Each row of a before or after table is a point. The points were changed in one or more steps. Then noise was added and the rows were shuffled. The steps act on columns, c1 being the first. Name the steps. A step turns or swaps two columns, mirrors them in a line or flattens them onto one, adds a multiple of one to another, or multiplies or shifts one. Angles are multiples of 10 degrees, from the lower column toward the higher: turns from -170 to 170, lines from 10 to 170 but not 90. Use the fewest steps. Two steps may share a column if one is a turn and the other turns, adds or multiplies; they go together, in the order done. Otherwise the lowest column goes first.

Before (11 x 3):
[[ 0.03  0.21 -0.15]
 [ 0.26  0.19 -0.43]
 [ 0.09 -0.18 -0.83]
 [-0.20 -0.05 -0.63]
 [ 0.09 -0.09 -0.46]
 [ 0.15 -1.69 -1.06]
 [ 0.07  0.19  0.02]
 [-0.28  0.74 -0.07]
 [-0.34 -0.55 -0.48]
 [ 0.13 -0.22 -0.76]
 [ 0.21  0.17 -0.52]]
After (11 x 3):
[[ 0.02  0.17 -0.12]
 [ 0.26  0.17 -0.54]
 [-0.36 -0.46 -0.50]
 [ 0.11  0.16  0.02]
 [-0.19  0.82 -0.11]
 [-0.11 -1.68 -1.05]
 [-0.20 -0.07 -0.62]
 [ 0.04 -0.20 -0.85]
 [ 0.12 -0.25 -0.75]
 [ 0.03 -0.08 -0.50]
 [ 0.28  0.11 -0.43]]
Steps: turn c1 and c2 by -10 degrees

Before (10 x 6):
[[-0.64  0.74  0.10  0.02  0.60 -0.15]
 [ 0.52 -0.41 -0.47  0.20 -1.13 -0.70]
 [-0.14  0.22  0.33 -0.39  0.20  0.17]
 [-0.45  0.47 -0.32 -0.02 -0.30  0.20]
 [-0.37 -0.10 -0.07 -0.26  0.55  0.29]
 [-0.38 -0.10  0.54 -0.62 -0.10 -0.20]
 [-0.97  0.33  0.41 -0.45  0.11 -0.16]
 [-0.37 -0.55  0.65  0.24 -0.10  0.00]
 [ 0.79  0.04 -0.33 -0.58 -0.55 -0.55]
 [ 0.12  0.29  0.46 -0.39 -0.28 -0.06]]
After (10 x 6):
[[ 0.18 -0.42  0.52 -0.47 -0.06 -0.27]
 [-0.39  0.17  0.40 -0.50  0.21 -0.30]
 [ 0.28 -0.02  0.31 -0.43  0.19  0.22]
 [ 1.25 -0.24 -0.22 -0.48 -0.60 -0.82]
 [ 0.09 -0.35  0.66  0.51  0.08  0.03]
 [ 0.99 -0.25 -0.24  0.43 -1.26 -1.12]
 [ 0.14 -0.13 -0.05 -0.17  0.50  0.45]
 [ 0.00  0.38 -0.32 -0.22 -0.43  0.30]
 [ 0.66  0.06  0.56 -0.48 -0.28 -0.15]
 [-0.23  0.77 -0.03 -0.33  0.64 -0.30]]
Steps: shift c1 by 0.50; turn c2 and c4 by -30 degrees; turn c3 and c5 by 10 degrees; multiply c6 by 1.6

Before (14 x 11):
[[-0.09 -0.28  0.41 -0.66 -0.79  0.14 -0.95 -0.52  0.43 -0.23  0.28]
 [-0.40  0.17 -0.06 -0.57 -0.53  0.29 -0.84 -0.26  0.34 -0.34  0.10]
 [-0.86 -0.27  0.29  0.61  0.25 -0.01 -0.14 -0.03  0.74 -0.27  0.10]
 [-0.25  0.14  0.05  0.48 -0.23  0.03  0.67  0.38 -0.58  0.03 -0.03]
 [ 0.31 -0.50  0.01  0.90 -0.35 -0.18 -0.19  0.33 -0.75 -0.11 -0.36]
 [ 0.42  0.42  0.11  0.79 -0.14  0.40  0.21  0.04  0.11  0.00  0.27]
 [ 0.32  0.05  0.26 -0.80 -0.26 -0.18 -0.76  0.29  0.23 -0.34  0.33]
 [-0.06  0.00  0.01 -0.69 -0.45 -0.12 -0.87 -0.39  0.39  0.54  0.13]
 [-0.67  0.05  0.64  0.39 -0.03 -0.03 -0.40  0.00  0.30  0.20  0.80]
 [ 0.45 -0.14  0.31  0.56  0.44  0.21  0.43  0.16 -0.62  0.12 -0.51]
 [ 0.08  0.22 -0.01 -0.65 -0.27 -0.42 -0.93 -0.81 -0.11 -0.42  0.34]
 [ 0.35 -0.08 -0.33  0.69 -0.09 -0.42  0.26  0.34 -0.14  0.05 -0.22]
 [-0.81  0.44  1.03  0.72 -0.29 -0.30 -0.11  0.02  0.74 -0.02 -0.13]
 [ 0.38 -0.45  0.14  0.43 -0.26 -0.21  0.71 -0.04 -0.21 -0.11  0.02]]
After (14 x 11):
[[ 0.46  0.01 -0.12  0.69  0.08  0.54 -0.29 -0.43  0.03  0.00 -0.17]
 [-0.85 -0.03  0.27  0.29  0.30  0.52  0.07  0.28  0.67 -0.29 -0.11]
 [ 0.35 -0.03 -0.26  0.48  0.12 -0.20 -0.67  0.46  0.08 -0.09  0.21]
 [-0.68  0.06 -0.04  0.26  0.64  0.23  0.09 -0.05  0.36  0.22 -0.89]
 [-0.26 -0.35 -0.20  0.66  0.05 -0.19 -0.64 -0.20 -0.28  0.02  0.23]
 [-0.81  0.06 -0.25  0.40  1.03  0.36  0.12 -0.43  0.91 -0.01  0.11]
 [ 0.09  0.85 -0.26 -0.55 -0.03 -0.52  0.75 -0.09  0.03 -0.43 -0.66]
 [ 0.48 -0.18  0.47  0.75  0.31 -0.10 -0.21  0.09 -0.43  0.10  0.59]
 [-0.12  0.47 -0.80 -0.76  0.38  0.21  0.79  0.36  0.05 -0.20 -0.61]
 [ 0.31 -0.40 -0.34  1.10  0.03 -0.40  0.31  0.40 -0.18 -0.13  0.28]
 [ 0.34 -0.27 -0.28 -0.82  0.25 -0.20  0.59 -0.07  0.10 -0.33 -0.59]
 [ 0.38 -0.37 -0.07  0.68 -0.33 -0.26 -0.17  0.03  0.33  0.03  0.27]
 [-0.39  0.28 -0.54 -0.63 -0.03  0.31  0.76 -0.14 -0.09 -0.33 -0.40]
 [-0.07  0.38 -0.47 -0.74  0.01 -0.02  0.78  0.05  0.17  0.53 -0.42]]
Steps: mirror c2 and c8 in the line at 140 degrees; swap c3 and c5; turn c4 and c9 by 20 degrees; turn c6 and c9 by -40 degrees; turn c7 and c11 by 160 degrees

Before (10 x 14):
[[-0.19  0.22 -0.51 -0.30  0.43  0.38  0.55 -0.22  0.08  0.34 -0.14 -0.06
  -0.31 -0.05]
 [-0.21  0.03 -0.15 -0.90 -0.03  0.73 -0.15 -0.16  0.20 -0.04 -0.92  0.16
  -0.48  0.30]
 [-0.14  0.71  0.29 -0.56 -0.10 -0.90  0.21  0.20 -0.15  0.20  0.12  0.24
   0.49  0.12]
 [-0.34  0.68  0.48 -0.70  0.26  0.67  0.47  0.20  0.18  0.15  0.22  0.09
  -0.10  0.21]
 [ 1.33  0.28 -0.27 -0.08 -0.05  0.70  0.35 -0.07 -0.35 -0.05  0.32 -0.05
  -0.84 -0.12]
 [-0.32  0.11 -0.32 -0.70  0.19  0.74 -0.10 -0.35 -0.33 -0.09  0.21 -0.09
  -0.65 -0.60]
 [ 0.16  0.21 -0.63 -0.34 -0.17  0.54  0.48 -0.37 -0.64 -0.44 -0.09  0.17
   0.29  0.28]
 [-0.04  0.59 -0.45  1.38 -0.04 -0.97 -0.02 -0.36  0.02 -0.80 -0.70 -0.05
  -0.72  0.39]
 [ 0.38 -0.01 -0.23  0.56 -0.16  0.31 -0.30 -0.34  0.06 -0.14 -0.02  0.24
  -0.39 -0.36]
 [-0.31 -0.04 -0.69 -0.82  0.75  0.70  0.29 -0.20  0.17 -0.56 -0.23 -0.73
   0.17 -0.39]]
After (10 x 14):
[[-0.54 -0.60  0.30  0.03 -0.11 -0.49  0.25  0.22 -0.48  0.19  1.29 -0.05
   0.47  0.10]
 [-0.54 -0.85  0.49  0.10  0.33  0.57  0.55  0.30 -0.16  0.05 -1.05 -0.06
  -0.04  0.17]
 [ 0.09 -0.76 -0.62 -0.29  0.79  0.14  0.39 -0.20  0.58 -0.57 -1.15  0.04
   0.15 -0.35]
 [-0.06 -0.34 -0.47  0.01  0.42  0.02  0.56 -0.20  0.48  0.30 -0.63 -0.01
  -0.38 -0.10]
 [ 0.08 -0.77 -0.17 -0.31 -0.13 -0.48 -0.16 -0.14  0.34  0.05 -1.30  0.05
  -0.41  0.31]
 [-0.72  0.74 -0.36 -0.93 -0.10  0.60  0.44 -0.02 -0.14 -0.05 -0.88  0.06
  -0.87 -0.07]
 [-0.54  0.92 -0.52  1.02 -0.05 -1.18 -0.05 -0.31  0.33 -0.73  1.21 -0.12
  -0.74  0.31]
 [ 0.02 -0.76 -0.31 -0.17  0.17  0.53 -0.12 -0.32 -0.14 -0.10 -1.07 -0.03
  -0.63 -0.62]
 [-0.10  0.66 -0.28  0.14 -0.11  0.06 -0.33 -0.32  0.17 -0.12 -0.47 -0.05
  -0.37 -0.25]
 [-0.25 -0.15 -0.63 -0.27 -0.13  0.20  0.45 -0.35 -0.16 -0.46 -0.83  0.00
   0.26  0.29]]
Steps: turn c1 and c2 by 110 degrees; turn c2 and c4 by -50 degrees; add -0.7 times c3 to c9; multiply c6 by 1.6; turn c6 and c11 by -70 degrees; multiply c12 by 0

Before (13 x 20):
[[-0.35  0.14  0.67 -0.28  0.51 -0.04 -0.11 -0.38  0.30 -0.57  0.93 -0.66
  -0.55 -0.17 -0.32 -0.15 -0.36 -0.25  0.02  0.37]
 [-0.11 -0.45  0.38 -0.27 -0.18  0.27 -0.12 -0.32  0.45 -0.52 -0.44  0.05
  -0.41 -0.05  0.44 -0.31 -0.22 -0.14 -0.62  0.83]
 [-0.16  0.54 -0.25 -0.60  0.70  0.19 -0.54  0.44 -0.74 -0.53 -0.14  0.18
   0.52 -0.03 -0.34 -0.39 -0.43 -0.06  0.44  0.17]
 [ 0.35 -0.54  0.75  0.23 -0.27 -0.56 -0.55  0.49 -0.22  0.28  0.54  0.00
  -0.24 -0.02  0.23 -0.02 -0.20 -0.46  0.23  0.14]
 [-0.46  0.58  0.00 -0.57 -0.23 -0.11  0.47 -0.42 -0.08  0.49 -0.33 -0.04
   0.58  0.74 -0.36  0.48  0.37  0.43 -0.31  0.83]
 [ 0.55 -0.42 -0.36  0.39 -0.49  0.03  0.14  0.47  0.10 -0.57 -0.14 -0.02
   0.52 -0.18  0.31  0.10  0.35 -0.35 -0.59  0.78]
 [ 0.00 -0.72 -0.04 -0.53  0.49  0.07 -0.12  0.30 -0.09  0.08 -0.36  0.07
   0.17 -0.21 -0.63 -0.18 -0.65  0.12  0.57  0.51]
 [ 0.35  0.23 -0.12 -0.07 -0.23  0.11  0.32  0.09 -0.80 -0.09  0.39 -0.28
   0.00  0.40  0.06 -0.32  0.48  0.70 -0.62 -0.32]
 [-0.05  0.18  0.70  0.43 -0.47  0.80 -0.32 -0.25 -0.20 -0.46 -0.02 -0.36
  -0.69 -0.47 -0.08 -0.27 -0.51 -0.51 -0.02 -0.15]
 [-0.41 -0.56 -0.27 -0.19  0.40 -0.44 -0.30 -0.47  0.04 -0.25  0.95 -0.77
   0.29 -0.17  0.35  0.81 -0.20  0.24 -0.01  0.25]
 [ 0.76 -0.31 -0.07 -0.10  0.79  0.41  0.46 -0.32  0.47 -0.10  0.18 -0.24
   0.44  0.48  0.14  0.71 -0.20  0.08  0.45  0.61]
 [-0.52  0.48  0.42  0.21 -0.39  0.81 -0.62  0.56 -0.15 -0.24  0.34  0.27
   0.53 -0.26 -0.26 -0.36  0.63  0.23 -0.76  0.53]
 [-0.38  0.62  0.52 -0.03 -0.43  0.48 -0.19  0.28 -0.25  0.02  0.44  0.34
  -0.65  0.05 -0.76  0.65  0.64  0.78  0.05 -0.07]]
After (13 x 20):
[[-0.46 -0.63  0.67  0.28 -0.19 -0.57 -0.09  0.14  0.25  0.28  0.29 -0.18
  -0.60  0.52  0.27 -0.04 -0.12 -1.26  0.09  0.10]
 [ 0.02 -0.43 -0.38  0.39 -0.50  0.10  0.45  0.27 -0.23 -0.57  0.18 -0.01
   0.51  0.41  0.32  0.09  0.25 -0.81  0.81  0.81]
 [ 0.25  0.25  0.61 -0.26  0.48 -0.10  0.12  0.10  0.37 -0.52  0.32  0.73
  -1.06 -0.38 -0.35 -0.14 -0.19 -0.63 -0.18  0.34]
 [ 0.41 -0.45  0.33 -0.20 -0.17  0.25  0.04  0.00 -0.24 -0.49 -0.54  0.25
  -0.05 -0.33  0.46 -0.38 -0.39 -0.42  0.42  0.81]
 [ 0.92  0.51  0.40  0.14 -0.34  0.84 -0.80  0.35 -0.36 -0.25  0.57 -0.32
   0.18  0.50 -0.24 -0.35  0.56  0.30  0.28  0.53]
 [ 0.30  0.57  0.53 -0.11 -0.44  0.43 -0.75  0.03 -0.27 -0.02 -0.08 -0.40
  -0.81  0.31 -0.72  0.71  0.57  1.77 -0.30 -0.09]
 [ 0.08  0.16  0.70  0.46 -0.53  0.82  0.15  0.40  0.53 -0.44 -0.45  0.13
  -0.50 -0.35 -0.15 -0.28 -0.16 -1.30 -0.05 -0.13]
 [ 0.52  0.55 -0.06 -0.53 -0.24 -0.21  0.05 -0.80 -0.11  0.46  0.11 -0.04
   0.64 -0.27 -0.39  0.49  0.29  1.14 -0.06  0.87]
 [ 0.16  0.18 -0.16 -0.08 -0.26  0.18 -0.32 -0.43  0.46 -0.15  0.37 -0.35
  -0.23  0.14  0.05 -0.37  0.81  1.78  0.76 -0.30]
 [-0.30 -0.68 -0.05 -0.52  0.50  0.06 -0.17  0.27  0.38 -0.01 -0.14 -0.11
   0.37  0.22 -0.66 -0.19 -0.52  0.29 -0.43  0.53]
 [-0.94 -0.39 -0.12 -0.10  0.80  0.44  0.38 -0.46 -0.05 -0.09  0.39  0.48
   0.21 -0.27  0.14  0.73 -0.24  0.33  0.17  0.62]
 [-0.18  0.54 -0.27 -0.57  0.65  0.13 -0.42  0.17  0.56 -0.53  0.19 -0.62
   0.52  0.45 -0.29 -0.36 -0.12 -0.38 -0.40  0.19]
 [ 0.29 -0.54 -0.30 -0.25  0.40 -0.41 -0.55  0.09  0.52 -0.23  0.91  0.61
  -0.41 -0.48  0.35  0.73  0.07  0.46 -0.29  0.22]]
Steps: turn c1 and c19 by 140 degrees; multiply c18 by 2.5; turn c7 and c18 by 20 degrees; turn c8 and c14 by 80 degrees; turn c9 and c12 by 140 degrees; turn c9 and c17 by 30 degrees; turn c11 and c13 by -40 degrees
